Each row of a before or after table is a point. One or more steps were done to the points. Then noise was added and the rows were shuffled. The steps act on how far a point lies along the listed directions, d1 being the first. Name the steps. A step turns or swaps two directions, mirrors them in a line or flattens them onto one, adds a multiple of one to another, or multiplies one. Angles are multiples of 10 degrees, from the lower direction toward the higher: turns from -170 to 170, lines from 10 to 170 but not 90. Use the fewest steps. Two steps may share a direction if one is a turn and the other turns, adds or multiplies; they go together, in the order done. Otherwise the lowest direction goes first.
In the rows, 128 means zero.

Directions:
(1): [109 182]
(2): [ 74 109]
Before, 8 rows:
[[135 132]
 [171 207]
 [152 146]
 [114 143]
 [180 152]
 [ 52 162]
 [175 179]
 [163 138]]
After:
[[178  63]
 [ 92 138]
 [ 61 107]
 [ 72 132]
 [ 98 125]
 [132 110]
 [118 128]
 [ 51  82]]
Steps: turn d1 and d2 by 150 degrees

Directions:
(1): [201 112 157 132]
(2): [153 181 100  80]
(3): [106 127 189  81]
(4): [125 187 161 171]
Before (11 x 4):
[[151 141  71 199]
 [ 61 142 146 138]
 [138 136 120 182]
 [ 72  96 115  97]
 [  7 157 120 145]
 [157 140 166 144]
 [180  78 103 149]
 [135 120 143 100]
 [168  92 138  69]
 [182 166 144 101]
 [128 140 129 159]]
After, 11 rows:
[[133  80 176  84]
 [133  87  73 146]
 [ 87 108 108  65]
 [111 181 138  81]
 [173 125  72 232]
 [133 139 155 150]
 [104 130 108 115]
 [149 128 175 147]
 [192 124 193 131]
 [130 132  96 191]
 [ 94 149 161 126]]
Steps: turn d1 and d3 by 110 degrees

Directions:
(1): [127 131 147 114 148 119 189 105  31]
(2): [180 129 124 129  89  63  75 164  83]
(3): [122  75 190 171 172  72 119 103 146]
(4): [157 125  91  80 121  92 128  37 151]
(5): [108  33 120 121  75 164 114 116 104]
(6): [191 109  73 193 169 161 128 117 115]
Before, 8 rows:
[[132 115  67  91 142 100 160  49 127]
 [181 165  96 154 167 113 150  94  98]
 [130 220 163 113 182  36 135  58 180]
 [177 149 100 163 149  62 127 133  82]
 [163 114 125 107  20  57  72 176 160]
 [217 157 113 190 156  79  70 111 137]
 [ 76 115 165 146  84 116  75 180 171]
 [129 177  97 111 165 172 136 138 161]]
After:
[[167 130  86 148 142 141 151  93  87]
 [163 123  81 151 115 106 128 143  67]
 [124 109 128 126 179 140 127  89 174]
 [ 93 188  96  74  82 169 142 111 128]
 [132 147  46  80 128 127 164  76 116]
 [165 117 130 109  26  46  70 173 164]
 [197 140  73 165  99 157  74 143 110]
 [ 82 132 164 147  89 112  75 187 173]]
Steps: flatten d2 and d5 onto the line at 10 degrees; mirror d3 and d4 in the line at 110 degrees

Directions:
(1): [112  80 224 118  65 130 115 135 125 157 141  80]
(2): [166 142 135 191 176 108 102 133 135 205 192 110]
Before, 13 rows:
[[105 153  29  95 134 157 138 105 131  39  83 190]
 [129  90 183  98  70 130 109 134 116 124 131 119]
 [136 112 204 136  98 101 118 163 117 184 151 111]
 [103 126  96  46  84 166 169 148 154  34  75 164]
 [152 100 183 149  95 140 101 141 134 171 168  93]
 [110 140  87 107 150 139 143 124 144  65  87 153]
 [158 173  56 141 194 146 157 128 138 109 128 169]
 [ 98 134  99  83  68 152 147 125 116  58  33 165]
 [152 157  44 143 186 125 149 124 108  94 109 166]
 [ 80 111 148  95  57 158 132 112 120  56  91 122]
 [101 109 134  54  55 131 142 126 115  57  61 136]
 [152 164  83 160 172  89 134 146 139 138 155 134]
 [ 95  81 111  41  88 128 139 119 123  27  45 174]]
After (13 x 12):
[[144 166  66 141 167  96 143 144 134 112 135 144]
 [115 151  77 132 175 132 139 127 149  84 100 154]
 [126 143  89  89 118 155 150 152 155  83 117 154]
 [154 165  18 147 203 118 150 118 106  88 105 181]
 [127 114 150  90  84 119 127 126 115 104  96 121]
 [133  85 201 100  66 125 105 135 117 142 141 109]
 [118 142  92 120 104 142 135 127 122 107  76 156]
 [119 104 220 123  77 107 118 162 117 173 138 104]
 [126  94 117  88 122 115 119 118 128  87  97 166]
 [144  86 195 135  70 143 107 142 131 154 152  91]
 [127 179   9 125 171 151 124 104 136  65 105 192]
 [161 182  36 142 208 145 161 128 133 101 120 181]
 [ 98 116 159 124  77 147 119 116 116  94 125 111]]
Steps: multiply d1 by 1.3; multiply d2 by 0.4

Directions:
(1): [102 128  89 144 137  76 129  88  84 145  88 152 193 182 142 192 165  99
 161  47]
(2): [119 161  57 113  72 100 113 142 160 150 139 118  80 120  43 200  98 190
 142 114]
Before, 9 rows:
[[128 132 152 137 146 145 127 134 128 126 112 126 118 105 135  92 119 135
  105 167]
 [118 169  63  97  84 112 114 160 160 134 125 121  63 107  58 212  92 195
  148 125]
 [129 128 157 134 140 146 154 123 125 120 120 126 167 121 170  97 142 110
  123 126]
 [114 104 155 127 143 120 131 136 111 125 140 148 143 133 144 136 156 117
  119 121]
 [134 123 133 133 152 127 132 130 112 120 120 129 144 122 145 127 138 119
  130 130]
 [129 114 147 137 144 145 138 139 142 102 120 126 140 104 140  73 132 119
  116 161]
 [135 132 138 121 126 145 124 138 159 136 138 112 100 117 121 104 132 126
  124 157]
 [139 115 174 133 129 132 140 119 113 109 130 136 137 127 166  88 162 125
  120 128]
 [ 96 171  27 116  51 106 116 145 161 163 139 127  69 122  19 237  95 218
  169  96]]
After (9 x 20):
[[118 164  65 100  91 114 120 160 159 131 124 124  68 114  65 207  96 189
  148 125]
 [137 124 162 130 147 155 129 132 146 127 133 114 113 120 146  80 143 104
  120 159]
 [ 97 176  19 110  41 102 117 144 167 166 140 127  69 122   5 242  90 224
  172  92]
 [136 113 179 135 132 134 143 120 110 111 131 134 141 126 167  80 168 121
  121 125]
 [137 126 126 130 148 125 135 132 113 120 119 128 140 124 143 131 137 120
  129 128]
 [132 106 166 142 162 152 140 137 132  94 122 126 156 103 164  52 138 102
  109 162]
 [129 129 154 135 139 147 153 123 125 115 119 125 165 121 170  97 140 114
  122 127]
 [111 105 146 123 136 120 127 140 113 128 143 150 137 132 135 143 152 122
  120 118]
 [130 122 172 143 159 154 135 133 121 119 111 127 133 106 159  68 128 114
  100 171]]
Steps: add 1 times d1 to d2
